Each wall is flat, endless, passes through zero and stands at right angles to its row. A trip goes straight from one point to another. Which walls does it cross, in order?
In the rows, 128 means zero.

Walls:
(1): [176 158 154]
(2): [167 173 188]
(3): [166 104 146]
(4): [115 147 176]
Trips:
[148 100 156] to [109 181 153] -> 3
[135 122 167] to [135 163  79] -> 3, 4, 2
[157 166  97] to [ 99 144 144] -> 4, 1
[152 102 143] to [118 179 109] -> 4, 3
[131 122 104] to [185  95 121] -> 3, 1, 2
[150 166 123] to [142 142 173] -> 3
[184 141 173] to [219  99 145] -> 4

Walls:
(1): [ 92 126 128 127 147  48 137 126 125 130 104]
(2): [124 113 133 162  81 151  90  91 112 127 101]
(3): [130 131 124 153 158 144 129 143 100 127 138]
(4): [132 106  83 105 141  66 133 129  74 127 107]
(5): [126 126 148 105 154 126 191 137  87 190 200]
(6): [136  87 140 140  81 140  87  97  84  60 135]
(7): [168 216 134 149 184  52 108  73  88 177 133]
(8): [119 128 145 121 164 168 169 145  88 135 157]
Trips:
[129 153 143 159 107 153 134 119  63 146 129] to [ 86 112 137 155  86 103  85 128 146 210 137] -> 8, 1, 6, 3
[109 146 160 124 145 118 167 101 147 131 177] to [ 98 103 193 154 103 149 134  50  87  90 156] -> 6, 2, 1, 3, 7
[129 138 148  46 112 152 169 129  77 138  83] to [129  89 136  75 120 164  80  86 132 119 146] -> 6, 2, 4, 5, 8

Walls:
(1): [104 115 131 103  78 141 151 142 184  98 114 101 118 173  86 130 133 123
 139  97]
(2): [142 120 104 131 151 166  94 132  66  79 136 169 149  88 101 120 182 172
 215 163]
(3): [158  97 203 152 169  87  69  77  95 125 152 197 140 166 178  81 141 112
 156 149]
(4): [167 141 191 107 183 116 131 121 138 136  97 177  97 154 107  81 125  95
 137 143]
(5): [121 162 134 127 159 150 129 103 106 122 156 141 100 107 145 112  78 133
  93  90]
Trips:
[119 151  63 139 101 154  79 142 171 159 123  87 123 147  89 143 113 101
 135 153] to [143  93 124 100 141  99 138  99 131 134  68  86 133 183 171 138 107  94
  82 138] -> 4, 3
[178 158 150 148 119  78 102  97 124 162 173 126 124 187  54 150 120 158
 139 144] to [156 146 131 120  92 125 135  74 183 105 177 121 169 160 140  85 139  93
 118 184] -> none
[165 140 151  79 190 119  74  78  97 153 148 115  94 100  79 125 117 170
 161 131] to [181 145 150 129  65 109 211  59 121 100 107  85  64 138 138 131 109 166
 176 116] -> 1, 3, 2
[139 149 106  95 173  91 129 138 125 157 125 114 124 147 164 162  97 171
  90 127] to [144  92 100 102 167 144 140 198 120 137 189 117 135 111  92  96 137 129
 107 153] -> 2, 5
[102 144 117 156 110 121 214 123  97 133 199 138  96 203 127 159  90 136
 118 128] to [135 136 143  99 172 134 120 116  69 148 138  64 125  76 108  82  94 108
 165 158] -> 1, 4, 2, 3
[107 130  81 137 199 114 156 177 125 125  85  97 124 110  80 141 120 170
 118 107] to [175 132  88 134 166  74 177 105 113 162 124 152 151 114 111 199  74 148
 186  75] -> 1
[140 166 124 118 166 161 188 107 143 163  77 127 161 132 176 108 122 106
 117 123] to [139 128 123 146 124 130 159 142 146 131  96  98 137 122 121 147 148 113
 145 167] -> 5, 1, 4, 2
